Each wall is flat, endless, passes through zero and stands at right angles to its row. A trip goes straight from one point to another. List the walls that it crosses, first one first.

Walls:
(1): 42  60
(2): -19  6
Trips:
-20  -1 to -8  -6 => none
-23  7 to -21  -39 => none
5  7 to 13  -14 => 1
18  13 to 29  -34 => 1
-58  -43 to 13  -14 => 2
28  -37 to -9  46 => 1, 2

Walls:
(1): 4  18  6  34  7  1  21  59
(2): 11  22  33  -23  7  -33  0  -17
(3): -6  9  22  -3  -3  49  -41  -12
Trips:
-12  -16  6  -3  27  -26  -33  29 to 32  55  -24  20  14  1  30  -32 => none
-29  -8  -7  -42  -34  33  27  45 to 24  7  -1  -49  -23  7  43  -10 => 3, 1, 2

Walls:
(1): -5  -6  6  12  13  -29  -16  -10  -14  20  -5  35  16  6  -11  14  -34  28
(2): 6  -10  -36  9  36  13  -32  27  13  -22  -50  36  27  -22  -4  -21  10  -22
Trips:
-18  -20  -1  34  -10  -34  7  -33  -29  30  3  53  2  30  13  -2  -35  2 to -23  -14  9  9  38  3  4  15  -16  -51  1  -2  -12  -1  -29  23  -3  -19 => 2, 1
-13  -7  49  -53  28  33  -59  15  -3  -10  -23  -2  -13  11  8  -24  -14  3 to -16  3  -24  12  -3  -17  2  -13  -24  -4  -20  42  40  -2  17  -6  22  58 => 1
-12  -6  24  6  -28  14  17  13  -52  10  37  20  12  -12  -2  4  -19  -32 to 9  95  -20  -20  19  14  -51  12  -35  3  -18  2  9  69  -23  17  -24  17 => 2
23  -12  -15  -10  -27  17  30  15  -10  13  -17  -24  -13  -6  -10  13  -29  -56 to 0  19  -29  6  -32  -22  12  11  -21  -14  30  -3  61  18  11  43  38  -42 => none
46  -44  -33  57  -1  -63  -12  9  -11  34  -23  1  -16  14  10  -1  -56  -7 to -11  -39  27  35  -7  12  -9  -19  13  -11  -1  31  9  -69  7  7  -15  -10 => none
54  18  2  13  -18  20  11  -52  -11  74  -36  -1  1  35  26  33  -19  -6 to -5  -60  -4  58  -1  -2  -27  -12  62  -13  -6  -51  2  37  -27  56  -22  -11 => none

Walls:
(1): 15  -17  29  51  -10  17  -22  -35  -28  16  -6  -26  -17  -17  -35  -28  13  7  -5  -14  25  0  -31  -25  81  -52  -2  -9  -8  65  -8  5  29  5  -14  -21  34  -26  -9  3  -22  42  1  -11  12  -17  35  1
(2): -26  28  -12  51  25  19  14  5  -23  22  -27  -21  38  -2  -33  13  -7  -3  -27  -13  27  -94  -12  -19  9  34  46  49  11  -25  -33  13  27  29  26  -38  16  -9  -17  17  41  6  -10  15  31  -7  -27  -5
(3): 16  -23  35  23  63  -1  14  -30  10  2  -4  -1  -13  -21  7  12  -14  -14  -29  -30  -10  -5  -12  -9  31  -37  -16  -17  -13  33  39  -48  -19  -19  21  -32  9  11  -2  -12  8  2  5  8  3  -21  -10  16
Trips:
21  -5  -71  -9  -21  -13  -18  -30  -14  4  2  -26  -37  31  26  45  -26  -13  14  29  -25  64  20  -2  -58  26  -11  31  -14  11  -14  7  11  34  -3  15  -24  -36  21  -7  17  -50  -4  -41  35  22  14  -7 to -1  25  -16  -24  55  -15  -6  -41  1  16  1  -26  4  45  -1  -17  -17  17  55  -14  -20  -62  61  64  17  -13  -55  -9  -2  -8  -50  4  -44  1  17  -1  4  -5  14  -19  24  -7  55  13  -23  18  -30  3 => 2, 3
-21  -26  70  -17  20  4  -45  5  -23  -7  -51  44  -19  -31  -22  1  -30  11  16  7  -46  -49  -1  13  -2  2  7  33  -8  -3  24  2  -26  -23  11  -12  -5  -17  57  -20  25  39  -7  11  -9  34  45  15 to 6  10  -21  16  12  6  -6  -33  23  -20  -14  -12  0  3  -12  -5  9  35  -17  -5  29  -3  0  -9  -29  41  13  -37  2  -26  -16  -12  -60  -18  -15  -26  -14  12  32  38  -17  22  7  40  35  58  36  44 => 1, 3
29  7  -6  49  -37  -28  -25  0  38  -14  -41  16  36  32  32  -20  -15  27  20  74  1  9  8  -1  13  -2  -12  -9  -11  -16  32  35  40  40  -13  10  -18  -25  -9  -19  -22  -36  -31  24  26  16  24  3 to 11  -42  -26  -21  41  -33  -35  -54  -3  31  -25  -40  -41  41  -9  -18  -9  36  -20  23  -20  -13  -19  -47  -10  -4  -30  7  -20  27  27  54  13  -22  4  18  40  15  -1  -42  -29  32  -16  6  20  -22  16  15 => 1, 3
26  -11  9  -24  -17  1  60  36  -1  -13  -38  -3  -34  -5  -12  -25  24  -18  -34  19  17  -7  -20  43  6  15  -27  -20  24  -6  2  -47  -32  -9  -46  15  10  41  16  8  -29  21  44  11  -19  15  30  22 to 39  73  18  -7  -33  -24  -9  -43  8  -26  -47  -43  -49  -41  -18  32  -26  5  -34  -25  20  -17  16  34  22  -29  -8  -36  -9  69  -35  16  25  -19  -13  1  -21  52  -13  -3  4  3  9  -19  6  13  -11  46 => 1
43  0  14  -43  1  -37  0  56  -5  18  -35  -41  39  -7  -37  -15  -28  4  -15  0  -46  1  9  -25  1  11  11  4  6  -18  0  -8  5  -29  -4  -38  27  32  6  32  -30  1  -22  -8  -38  -6  -1  -5 to 47  -13  -26  57  5  -18  49  23  -34  -33  -10  -19  1  81  13  -12  5  -26  10  -17  19  -17  4  -13  -25  41  -12  -18  2  32  -58  37  2  -7  35  -77  45  -9  24  38  -51  -27  -25  -32  9  21  18  -24 => 1
0  -25  44  49  15  18  14  -2  32  -40  -10  7  50  -22  -49  -17  13  -16  -36  -8  43  20  0  -38  -8  60  8  -31  7  27  16  14  5  8  -29  -27  -18  -24  -26  1  -8  -31  16  -23  31  -17  -49  36 to -27  -5  -18  -2  2  0  -16  -29  17  -32  12  -9  22  19  -25  18  -9  24  -24  1  26  -72  -12  7  25  -19  -16  8  24  31  -7  3  -9  19  27  -57  -31  -28  29  5  7  -29  -1  -69  -19  56  -15  5 => none
-28  -24  -16  -13  13  38  -10  -14  11  21  -25  7  6  24  16  22  8  -23  -15  11  -63  -50  40  -2  57  28  13  22  -37  -36  7  45  5  22  24  18  2  -2  50  -11  16  -12  13  2  4  -20  -27  30 to 1  20  0  -18  25  -31  -24  -37  -50  -25  27  33  7  17  19  30  -15  -39  -7  -42  -18  19  2  1  36  -24  23  9  -70  48  34  3  28  21  -57  16  2  24  7  -30  45  -21  17  -7  36  6  -12  17 => 3, 1, 2
28  -13  12  18  6  -17  -13  -20  50  -29  -21  -12  15  -47  9  -11  45  4  -26  27  -14  -11  -77  -81  -14  20  -5  5  20  10  -13  -31  -4  71  -34  30  22  -17  -9  -16  -13  19  17  5  43  0  34  17 to -38  -9  8  -5  44  -47  -28  -2  12  -11  20  -7  -58  -31  -44  -9  -27  66  55  -36  -21  42  -35  -43  -22  0  26  25  22  9  -2  -11  51  -58  -29  -8  22  -5  4  -12  31  -36  64  -34  -14  9  64  1 => 2

Walls:
(1): -36  -16  73  -6  -25  -11  -21  -18  32  13  -3  1  -22  8  -11  27  26  35  -3  46  28  44  22  0  12  -47  17  -43  -39  -47  41  -6  -56  0  -23  -36  32  -15  18  23  -29  -13  24  23  -6  55  -7  -20
(2): -13  1  38  4  14  0  -33  -52  29  -25  -6  16  -30  19  28  66  -20  -36  2  -41  -19  -61  -23  -41  16  16  13  -32  15  -4  15  -30  -3  -10  23  -22  2  0  -14  10  27  -6  -45  68  39  24  -13  27
(3): -21  -18  -37  -10  22  -40  -11  25  -30  -17  -2  23  2  -6  -6  -66  16  -22  -72  2  25  13  -8  19  -17  -22  8  -37  -24  15  -1  14  -9  0  34  30  3  21  7  64  -24  -21  -27  23  -58  25  -50  53
(4): -35  22  -12  -12  16  -32  0  -2  -22  5  7  8  -3  -28  -44  -35  -38  39  23  -10  14  36  -1  -4  11  -9  13  -1  39  -14  -18  10  -21  8  36  -7  3  -75  -36  -43  24  -12  -10  21  33  -39  16  0
(5): 2  37  -34  -17  -27  42  26  26  -5  -28  45  -9  -17  27  -13  57  -23  18  -10  -37  -18  11  17  -21  41  25  5  27  -13  -28  -5  -12  5  21  31  -15  -43  -50  -23  14  -26  -14  9  49  37  27  -27  2
(6): -11  -51  -21  48  -42  84  -36  25  -17  -40  17  22  -30  48  -36  -3  -7  4  -4  4  -33  2  35  -9  18  -3  -23  -36  -30  18  -37  -37  29  28  -67  -14  16  -2  -16  -12  -6  34  -20  -11  -69  -73  18  4
(7): -13  -38  34  15  20  -9  21  15  15  18  -8  49  -42  -35  39  -14  -34  46  -26  27  -10  13  -33  6  1  7  16  16  14  54  -28  2  8  12  -5  19  66  -24  10  17  -8  -25  -37  5  -11  35  50  7
(8): 9  12  -7  -13  -3  -2  -32  13  -35  10  -55  11  41  49  -12  -10  -37  26  -33  -34  6  11  21  -44  49  -1  17  -19  53  -5  -27  16  -5  15  31  1  34  -7  -14  28  -11  7  -3  -43  7  12  47  8
Trips:
-8  -41  -23  -7  -7  -17  34  49  64  11  5  -17  5  -38  -1  21  -3  10  -16  30  -26  27  2  15  0  31  -2  18  38  21  -12  -31  -31  -3  29  10  9  -9  -19  -21  1  11  -26  23  -9  -49  25  8 to 27  -15  -53  15  -13  -2  -19  -6  -16  2  35  -24  30  57  9  28  -36  30  -48  64  -7  -16  -50  11  -3  -32  -2  -37  -16  -10  54  -16  -2  77  -17  -5  -28  -2  43  9  14  53  -24  -21  -46  5  -61  4 => 3, 4, 7, 1
2  8  17  0  24  -13  -22  3  -18  18  -2  -4  18  -49  -5  -21  -10  -46  -46  8  27  26  10  -2  23  15  14  -16  17  -67  -25  40  -26  49  -25  17  25  -22  -7  16  9  9  24  -6  -12  21  11  23 to 11  -30  38  9  15  -30  -20  30  -11  -24  8  -18  5  -4  -2  20  -42  57  -15  -8  7  20  -51  -36  55  -5  4  -34  -31  4  -26  -8  24  -14  -29  8  8  53  13  -52  -3  7  -39  -18  -31  14  40  -4 => 6, 4, 3, 2
-33  -6  14  14  -39  -14  29  18  -18  5  -26  -20  41  -41  -18  -17  14  14  30  16  2  66  36  8  83  -22  29  -19  -53  -26  -6  -41  -30  63  -52  45  0  34  -9  26  9  6  1  18  -41  18  -3  53 to 21  -35  -42  10  4  37  22  42  32  -32  -4  -35  22  -20  17  -40  -5  13  4  41  -22  -15  1  14  -29  19  34  11  -1  -16  -2  -4  -14  0  5  4  -13  -7  26  3  4  -42  36  -27  -19  -33  5  23 => 8, 7, 1
-14  20  -9  -40  -34  32  37  -27  -30  12  -4  38  -22  13  55  -7  50  20  4  5  15  -44  -4  15  36  -28  -27  30  54  -13  -24  1  24  -5  -45  -7  24  1  -28  17  21  -23  -35  29  6  10  33  0 to 7  -38  48  -4  22  -8  -58  -3  23  1  45  4  -7  3  11  12  -3  4  12  -3  -7  -36  -12  -15  9  46  32  -18  7  41  7  21  -72  49  14  -70  -40  22  18  6  9  -49  21  -31  8  51  11  -4 => 6, 1, 5

Walls:
(1): -11  -1  -3  36  7  20  -8  -5  7  -73  23  9  48  56  -8  -8  -34  14  -23  17  12  -32  14  13  -13  -24  59  -12  49  -18  32  18  -15  13  15  -10  34  21  38  -10  -22  -8  -28  12  30  -20  -5  9
(2): -48  2  -17  -11  4  -48  9  13  -24  0  -3  -14  44  45  8  -44  -49  4  23  50  -15  26  21  37  -10  -53  -22  -44  27  21  -10  -28  24  -8  53  18  -2  40  10  -19  30  0  -10  9  -7  57  -18  -9
(3): 10  17  -3  9  40  1  -7  2  -27  -21  -67  62  -13  8  12  -18  -9  15  -64  14  18  -13  -43  -30  -33  8  23  -3  69  -25  13  17  -15  -13  -16  -13  -8  -3  5  -21  -8  -9  -15  -45  42  -14  24  -9
(4): -8  -40  -71  17  45  13  -23  8  -23  -5  -34  -12  -14  -33  -4  -18  -11  -25  -23  21  -7  3  -29  -12  -1  24  -32  40  31  -24  40  21  -63  8  -7  11  -19  -35  -19  0  -3  -49  16  20  14  -10  61  17
Trips:
36  61  -39  31  -21  10  81  -27  -36  2  -15  5  -27  40  -13  -14  17  5  -13  -27  38  26  -19  6  -4  3  -5  9  -1  -22  9  11  -27  -16  -34  4  41  0  -6  28  5  -15  37  -14  -1  -31  -8  77 to 4  7  -36  1  -10  -9  16  -9  11  -37  10  28  -56  59  24  36  24  31  -18  5  15  -45  -21  -2  -79  4  47  -27  1  -9  26  -34  -46  -2  8  14  -24  -35  -3  6  -27  -35  -6  45  -11  0  -18  -4 => none
3  25  -6  44  -33  17  -9  54  -2  -25  47  -2  8  21  -3  16  29  8  -6  14  1  12  -24  21  -47  29  49  6  -12  4  -26  -21  34  22  33  32  2  30  -33  -32  2  -13  -11  13  -36  30  20  -13 to 21  -15  3  -2  10  24  23  -29  6  -14  28  0  6  11  -14  52  -6  -14  9  -47  -1  -15  -33  -41  -24  -23  1  16  -14  0  21  -27  -5  5  2  45  11  19  36  13  -14  -52  14  8  -11  12  47  -4 => 2, 4
30  7  -54  31  4  3  1  24  -4  -12  42  27  -6  -33  0  -26  43  50  -30  7  22  -55  21  -21  36  -24  -23  -27  -36  61  17  -40  62  -75  18  -11  30  22  7  38  0  60  54  -14  24  27  14  -25 to 13  -11  -33  -1  -5  28  -1  27  11  -34  11  -8  12  -11  19  -9  39  -19  -62  -9  22  -9  3  38  -44  -27  -43  -16  1  -32  -5  -6  18  32  7  6  -48  13  -16  -67  -8  29  39  18  22  -9  10  -80 => 3, 4, 1
-20  -78  -9  4  -14  -26  -41  17  12  29  32  20  -11  49  -16  32  65  -11  1  24  -16  -24  -42  -22  -14  -7  50  -2  20  0  9  -5  -18  6  29  -27  -13  -9  41  -33  41  -3  -6  34  14  -38  12  29 to -10  16  -19  5  -10  11  -14  0  14  -20  8  5  -13  -27  35  38  0  -13  -6  -11  -29  0  -34  -14  22  46  8  44  8  -58  -8  -79  -1  6  14  15  7  -23  20  5  -20  -30  -46  17  -23  -50  5  -5 => 1
67  -20  7  -29  0  28  -31  28  34  -32  11  -1  -13  29  1  -25  27  62  53  10  -17  -23  -19  16  14  -10  7  -25  27  -14  6  -11  2  -4  25  13  -3  5  -34  -17  -12  -1  -58  18  6  -38  -13  38 to -25  -26  8  -64  -19  19  29  -6  -37  31  -15  -3  15  39  -25  -32  -68  -2  -5  -26  -2  21  -3  45  -24  -3  25  21  -28  -27  -6  -14  14  31  2  -78  -2  -14  -37  25  1  -26  59  1  -3  -13  16  -14 => 2, 1, 4

Walls:
(1): 21  -7  -24  -24  76  -4  30  4  -55  8  -14  9  -19  32  -5  30  -60  -13  -34  -49  -29  -15  -10  -7  -13  -8  -55  19  -1  21  23  -14  -7  45  -20  -14  -14  1  63  45  22  12  36  -21  -1  -26  41  -9
(2): -13  20  13  2  39  32  14  -5  -15  -10  20  30  8  7  -56  -7  49  3  -5  -15  -35  41  9  35  14  9  -21  7  -15  -31  -41  22  55  2  -27  3  -26  -19  22  10  -28  21  -20  9  -36  0  51  5
(3): 31  22  -28  1  -27  26  32  5  -29  36  -21  2  -1  36  16  -29  -6  -27  42  -40  -3  7  -3  -2  25  20  34  29  5  -42  -28  6  -4  1  26  -16  34  -26  42  56  5  11  -4  -5  35  31  2  -6
(4): -5  39  18  -8  27  16  -37  30  21  9  5  52  23  -86  5  -26  -12  14  -2  -4  -43  1  15  3  35  -56  -38  -6  25  7  -40  -47  0  15  20  -14  37  -38  30  -7  11  -54  7  19  -14  28  5  -30
(5): 12  10  55  -29  22  -10  -34  24  41  -25  11  -27  13  10  -29  19  39  -34  13  -22  37  14  -8  -12  -8  -8  -34  -16  -10  38  16  -9  -12  -32  6  19  22  18  -1  8  28  -30  25  -88  -9  -17  -5  -4
(6): -18  3  7  -7  -24  -57  42  1  13  41  9  19  -1  37  -36  22  27  2  23  -34  -78  9  -4  -40  11  17  7  -3  -30  -49  35  20  -19  -10  -3  -25  -54  50  19  -2  -31  -2  -29  64  -36  1  16  13
(7): 15  9  22  -4  51  -1  -8  -14  -6  8  41  -14  -40  12  -1  12  -6  -30  34  -12  55  27  11  22  3  -10  -5  -47  15  -2  -14  -47  54  40  57  -25  -1  -8  -12  1  -50  14  -76  -9  35  -14  30  57
(8): -6  0  -32  -15  -9  44  -8  -10  -49  31  -6  16  -6  11  -46  40  89  19  1  -46  -35  3  -15  13  20  61  -12  -20  38  17  23  34  -57  -38  -24  15  -19  -21  -48  -8  72  9  78  -18  -28  11  21  11
Trips:
-28  -15  1  -16  32  12  -10  28  -27  58  -65  0  2  -29  11  -7  1  -24  -8  -5  18  30  -12  7  10  32  6  -42  -14  -23  6  -23  10  -15  7  -32  34  11  20  -53  -10  17  -10  33  -9  -10  13  15 to -8  15  -6  -11  -27  16  15  -25  -35  -26  34  -13  11  -8  22  -53  -20  -16  -22  3  0  -36  2  1  30  24  -14  -17  26  -7  15  -14  6  13  5  -18  -1  -47  37  29  -20  27  -25  -20  -41  -24  31  50 => 1, 8, 6
4  12  -33  37  -49  26  9  50  15  10  16  -51  -15  21  -36  -41  8  -8  -27  -19  -48  15  -18  8  13  1  -8  -3  -8  -32  10  -24  -40  -1  -9  5  -1  47  30  -1  17  -32  -19  29  19  -24  -2  -29 to -7  15  27  -19  -11  36  -15  -38  -19  4  -40  5  -33  1  14  -15  -57  23  -47  -26  28  4  -36  -13  -32  -31  -31  4  -7  -7  29  -33  -6  33  -42  8  18  16  2  -39  19  -36  -25  24  -4  -40  -23  -27 => 1, 8, 3, 6
